Rows are points. Each copy is the shape, with its points in the same order, turned, moved and blurred by noise. Say if it was mirrored as well.

Shape:
[[-7.1  4.8 -5.9]
 [-5.4  3.0  3.7]
 [-1.9  1.7 -0.6]
 [-4.4  0.2 -1.8]
 [-2.5  4.6 -2.3]
 [ 3.4 -8.6  1.7]
 [ 5.8 -1.1  0.2]
 [ 1.2 -6.7 -2.2]
 [ 5.6 -3.9 -2.2]]
Copy 1:
[[-7.4  4.1 -1.3]
 [-5.0 -3.2  5.0]
 [-1.7  0.1  3.1]
 [-3.0 -0.5  0.1]
 [-3.7  2.8  3.1]
 [ 8.0 -5.6  0.3]
 [ 6.5  0.4  5.0]
 [ 5.7 -2.5 -2.2]
 [ 7.7  0.6  1.4]]
Copy 1 is: only turned
Copy 2 (9 x 3):
[[-1.3 -7.3 -8.0]
 [ 4.3 -6.0 -0.5]
 [ 1.3 -1.6 -3.5]
 [-1.5 -4.5 -1.7]
 [ 1.4 -3.1 -5.9]
 [-2.9  5.0  5.3]
 [ 0.2  5.6 -1.2]
 [-5.0  3.2  1.8]
 [-3.0  6.4 -1.0]]
Copy 2 is: mirrored
Copy 3:
[[-5.7  4.9  7.5]
 [ 4.5  3.1  7.4]
 [ 0.5  2.5  3.1]
 [-2.0  1.2  4.6]
 [-0.4  5.7  3.6]
 [ 1.9 -6.8 -2.8]
 [ 2.7  0.6 -4.5]
 [-1.2 -4.7 -1.2]
 [-0.1 -1.7 -5.0]]
Copy 3 is: only turned
Copy 4, 9 rows:
[[ -0.1  -1.7 -11.7]
 [  0.4  -5.8  -2.2]
 [ -0.6   0.3  -3.8]
 [ -2.2  -1.0  -4.4]
 [  2.1  -0.2  -5.7]
 [ -7.2   5.3   4.3]
 [  0.4   6.3   2.3]
 [ -6.2   5.4  -0.7]
 [ -2.7   8.0   0.4]]
Copy 4 is: mirrored

Shape, 9 rows:
[[  0.5   0.4  -3.1  -1.6  -2.1  -3.6]
 [  5.6  -1.5  -0.8   2.3   1.3   0.5]
 [  1.5   0.9   1.2   2.1   0.7 -10.5]
 [ -3.0   2.1 -12.0  -4.2  -4.5   0.8]
 [ -1.2  -3.7  -1.0   3.0  -6.2  -2.1]
 [  2.3 -14.3  -0.9   0.9   0.4  -3.3]
 [  3.4   1.2  -1.1  -0.7 -10.8  -2.1]
 [ -2.2   2.6  -3.7   2.2  -4.0   0.1]
 [ -2.3   1.9   1.4  -0.6   1.3   0.0]]
Copy 1:
[[  0.6  -5.1  -1.4  -1.8  -0.6   2.0]
 [  1.9   0.9   2.8  -4.1  -1.3   6.0]
 [  7.7  -6.8   3.5  -5.1   0.7  -0.8]
 [ -4.6  -8.6  -8.1   2.5  -0.5   5.5]
 [ -1.6  -3.3  -2.9  -9.1   2.7   0.6]
 [ -5.0  -4.3   8.7 -10.0   5.5   6.1]
 [ -1.2  -5.2  -6.3  -8.9  -5.7  -0.1]
 [  0.0  -1.8  -6.3  -2.9   0.9   1.6]
 [ -0.1  -0.1   0.0   0.6   0.8  -1.8]]
Copy 1 is: mirrored
Copy 2 (9 x 6):
[[  0.2  -0.4  -0.7   2.1   1.8  -2.0]
 [ -2.7  -5.9   2.5  -3.6  -0.9  -0.4]
 [  4.8  -7.6  -3.7   1.0   4.7  -4.2]
 [ -0.9   7.8   5.3   6.1   2.9  -1.9]
 [  4.5   1.7  -0.9  -3.8  -0.9   0.4]
 [ -1.4   0.5  -1.0 -13.2   4.4  -4.1]
 [  2.3   2.4  -2.0   1.5  -7.2  -3.5]
 [  3.0   0.9   2.2   3.7  -0.4   1.7]
 [ -1.4  -3.0  -2.1   2.3   2.8   4.1]]
Copy 2 is: only turned
Copy 3:
[[ 2.0 -2.8  3.3 -0.3  1.2  4.5]
 [ 2.7  0.5  2.6 -4.1 -1.4 -1.4]
 [-1.3 -8.1  6.3 -5.4 -1.5  2.5]
 [ 3.5  1.2  4.8  5.0  9.6  9.1]
 [ 5.1 -6.0  1.8  1.8  1.7 -1.6]
 [ 3.2 -3.0  3.2  5.8 -8.9 -3.4]
 [ 8.9 -5.9 -1.9 -2.1  3.4  5.1]
 [ 3.2 -3.6  2.6 -0.3  7.3  2.0]
 [-3.9 -2.4  0.7 -2.9  4.1  0.7]]
Copy 3 is: only turned

Shape:
[[-3.8  2.1 -3.8 -3.4 -2.0  2.3  1.9 -0.3]
 [-3.0  2.6  1.5  1.4 -0.3  5.7 -2.8 -3.1]
 [ 4.4  0.7 -3.0 -2.4 -1.7  4.5  0.6 -1.9]
 [ 6.5 -2.2  2.1 -3.1  1.3  1.3  0.1  9.8]
 [-0.7 10.1 -5.4 -2.3 -2.3  3.0  1.2 -4.6]
 [ 4.7 -0.2 -1.9  0.0 -2.8  2.6  2.3 -1.6]
 [ 0.6  5.8 -7.2  2.8  1.9  4.9  1.9 -1.1]
 [-1.2 -0.6  2.5 -0.9 11.9 -7.0 -8.0 -2.9]
 [ 1.9  4.3  2.9  4.6  3.5 -5.3 -9.3 -1.4]
 [ 2.1  2.9  2.9  8.6  3.7 -7.9 -2.1 -2.1]
 [ 3.1 -2.0 -2.6 -0.5  0.1  2.3  4.0  6.8]
 [-2.6  2.7  1.4  2.4  1.8 -7.0 -8.5 -3.7]
 [ 4.7 -2.4 -5.5  2.4 -4.4  0.6 -3.5  4.4]]
Copy 1:
[[-0.1  1.5  5.4 -1.8 -1.2 -0.6  3.7  4.3]
 [ 3.9  2.3  4.4 -5.6  0.3  2.2  0.9 -1.7]
 [ 2.7 -4.2  6.4  1.7 -1.8  3.2  3.1 -0.2]
 [-3.4 -9.0  5.7  0.5 -5.0 -1.1 -6.7  0.1]
 [ 1.6  0.4  2.7 -2.8  0.6  7.6  7.1  6.8]
 [ 3.5 -3.6  3.3  2.2 -3.1  2.7  0.7  1.4]
 [-0.4  0.2  1.0 -2.6 -6.2  5.7  6.5  1.2]
 [-8.8 -0.7 -4.3 -2.7  4.9 -2.3 -1.1 -9.7]
 [-3.5  2.0 -3.3 -0.6  3.6  6.0 -6.2 -5.5]
 [-0.7  1.3 -8.8  2.0  0.3  3.0 -5.1 -3.4]
 [-1.0 -4.3  4.3  1.9 -9.1 -0.9 -1.1  3.1]
 [-2.8  4.8 -2.2  0.4  7.1  1.3 -2.2 -4.0]
 [-2.0  0.0  7.3  6.2 -5.2  4.6 -3.7 -0.8]]
Copy 1 is: mirrored
Copy 2, 13 rows:
[[  1.4   1.1  -2.6   2.5   1.3  -2.1   4.9   2.2]
 [ -2.0  -0.4  -6.3  -1.3   6.1  -1.2   6.5  -3.3]
 [  5.7   2.7  -3.5  -1.6   3.3   0.1   1.5   0.0]
 [  1.5   0.0  -3.9   1.0   4.7   9.9  -6.2   2.0]
 [  6.5  -3.3  -4.4  -2.6  -0.6  -6.5   7.4   2.3]
 [  4.7   1.6  -0.8  -1.0   3.6   0.0   0.5  -2.8]
 [  6.3  -5.2  -5.1   3.5   3.7  -4.6   2.7  -1.6]
 [ -9.5  -2.9 -11.4  -4.6  -5.7  -0.8  -3.7  -6.0]
 [ -5.5  -6.7  -5.6  -8.8   1.8  -3.0  -3.9  -2.5]
 [ -5.9  -7.8  -1.0  -5.6  -0.5  -1.9  -3.4  -7.7]
 [  3.0  -1.3  -1.9   5.7   4.7   4.0  -4.1   0.7]
 [ -8.2  -3.3  -4.5  -6.2  -0.3  -5.2  -1.7  -1.5]
 [  2.2   1.7  -1.3   0.8   7.2  -2.2  -5.4   1.0]]
Copy 2 is: only turned

Shape, 17 rows:
[[  2.2   2.9   2.0  -3.6   2.1  -3.1   4.7  -0.2   2.1  -2.3  -0.4]
 [ -1.2  -3.0   0.6   2.4   5.9  -3.8  -3.2  -2.0  -3.8  -0.2  -0.2]
 [  0.6  -3.9  -0.4   0.1   5.6  -2.7  -1.0  11.6   6.1  -5.9   1.1]
 [ -1.6  -3.6   2.6  -2.5   5.4   7.3   0.6   2.1  -3.1  -4.1  -0.2]
 [ -3.9   0.8  -0.8  -3.7   0.4   2.9  -2.9   0.6  -3.8   2.1   3.9]
 [  1.6   2.6   0.1   4.1 -12.7  -3.8   2.3   2.6  -3.0   1.4  -1.9]
 [ -1.5   0.7  -0.5  -3.7   1.4  -1.7  -4.2  -1.4  -4.7   1.7  -2.2]
 [ -3.8   2.4  -1.1  -2.8   0.0  -2.8   2.2  -1.2   5.8   1.7  -2.1]
 [ -4.8   3.7   0.3   4.4   0.2  -3.9  -2.7   3.1  -3.3  -1.8  -1.4]
 [  1.9   2.0  -7.6   0.3   3.5   0.4   3.1   5.4   3.8   0.2  -0.8]
 [ -3.1   2.8   1.5  -4.6 -10.4  -4.4  -1.9   1.0  -1.2  -6.9   0.9]
 [ 12.1  -4.3   1.5   2.8   4.2   1.1  13.0   3.2   5.2   1.8  -1.8]
 [  0.7   2.4   0.7  -0.4   4.8  10.9  -2.9  -1.5   3.4  -2.6   3.1]
 [  2.4   1.3 -16.3  -3.8   7.1  -3.2   0.0   0.4  -4.9  -0.9  -2.4]
 [  6.4   3.1   2.9  -4.0   2.6   3.0  -1.9  -1.6  -4.9   0.0   1.7]
 [ -2.1   3.6   1.4  -4.0   3.4  -1.3   1.4   0.0  -5.5   0.2  -2.0]
 [  1.2   2.2   1.1  -1.8  -3.5  -2.3  -0.7  -1.5   0.0  -5.8  14.2]]
Copy 1:
[[  4.8   3.5   5.4  -4.2   1.2  -0.5  -1.8   2.8   5.8   3.6   4.7]
 [  7.4  -2.1   1.0   2.0   3.9  -1.1   3.3   3.5   2.1  -1.3  -3.2]
 [  9.4  -5.5  -4.0 -12.7   1.6   2.1   0.1   2.6   3.7   5.1  -1.3]
 [  4.5   0.5  -3.0  -0.9   2.0   3.5   5.7  -4.2   7.6   4.4  -1.4]
 [  0.0  -3.8   1.8   2.6  -1.1   5.0   0.0  -1.8   3.2   0.5  -0.9]
 [ -2.0   5.7   3.3  -7.0   1.8   2.4  -3.8  -1.2  -7.6  -4.1   4.3]
 [  5.1  -0.2   4.1   3.8   0.1   3.9  -0.2  -0.1  -0.1   1.2  -1.4]
 [  4.8  -0.6   3.9  -1.9  -2.2  -3.9  -5.6  -0.8   2.6   2.1   2.8]
 [  3.3   1.7  -3.9  -0.4   2.7   2.1  -3.6   5.0  -1.3  -1.1  -0.8]
 [  2.7  -5.5   0.7  -5.3   4.0  -2.6  -0.9  -0.3   0.7   9.0   4.1]
 [  2.8   5.6   1.8  -5.2  -7.3   7.8  -3.3   0.9  -2.0  -2.1   6.0]
 [  1.6   2.1   7.0 -12.1  11.3  -8.2   5.4  -3.2   6.1   6.0   3.6]
 [ -2.3  -0.5  -1.9  -1.4  -4.0  -0.2   6.3  -0.4   7.0   7.5  -2.1]
 [  7.4  -9.5   4.0   5.3   5.8   1.2   1.3   3.1  -3.4   9.7   8.6]
 [  0.4   2.0   7.1   1.3   0.8   5.0   5.1   1.8   4.0   4.4  -1.5]
 [  5.0   2.1   3.2   2.9   3.1   5.1  -1.8   0.7   4.7   3.1   1.7]
 [ -3.1  -2.9   2.6  -5.6  -6.4   4.1   5.0   7.6   6.0  -5.0   5.6]]
Copy 1 is: only turned
Copy 2:
[[ -3.6  -3.9   0.5  -4.0   0.1   0.5   1.5   0.9   2.3   3.9  -0.4]
 [ -3.9   3.5   5.9   2.4  -2.6  -3.6  -3.5   0.8  -2.2   5.5  -1.9]
 [ -1.2   6.6   5.5  -1.6  -7.0   4.6   5.0   1.8   6.0   2.7   5.5]
 [ -3.5   2.5   6.9   1.9   3.6  -6.7   1.7   0.7   3.8   0.2   4.8]
 [ -0.4  -2.2   3.3   5.2   0.3  -4.6   0.8   2.0  -4.7  -0.6   3.6]
 [  8.7   1.6  -7.2  -0.9   4.3   1.0   0.7   1.0  -5.7   7.6  -0.8]
 [ -3.1  -1.0   5.0   3.9   2.5  -0.9  -1.2   0.8  -6.2   3.4   0.3]
 [ -0.2  -6.6   1.6   2.7  -1.1   2.8  -1.6   4.1   2.0   5.3   0.6]
 [  0.5   4.0   1.0   5.5  -0.9  -0.5   2.8   2.7  -2.3   4.8  -4.2]
 [ -4.3   0.8  -3.4   2.8  -3.6   3.5  -0.9  -0.4   3.7   3.2   5.9]
 [  3.8  -1.6   0.0  -2.4   4.1   1.1   6.6  10.2  -6.4   5.2   0.3]
 [ -1.3   0.2  -3.7 -10.3  -1.5  -0.9  -5.4  -8.2  10.8   5.4   4.7]
 [ -4.0   0.6   2.1   2.7   2.3  -4.7  -3.5   5.1   5.6  -7.2   3.3]
 [-14.6   1.3  -2.8   6.7  -2.3   2.6  -2.5  -0.3  -5.2   7.9   7.9]
 [ -5.4  -0.3   1.8  -2.9   4.3  -3.4  -1.1  -1.5  -4.1  -3.4   0.5]
 [ -4.8  -2.8   3.1   2.8   2.5  -2.5   2.7  -1.6  -2.3   3.7  -1.8]
 [ -0.4  -1.0  -1.9  -6.1  -5.8  -6.7   3.5  10.0  -5.7  -2.2   1.7]]
Copy 2 is: only turned
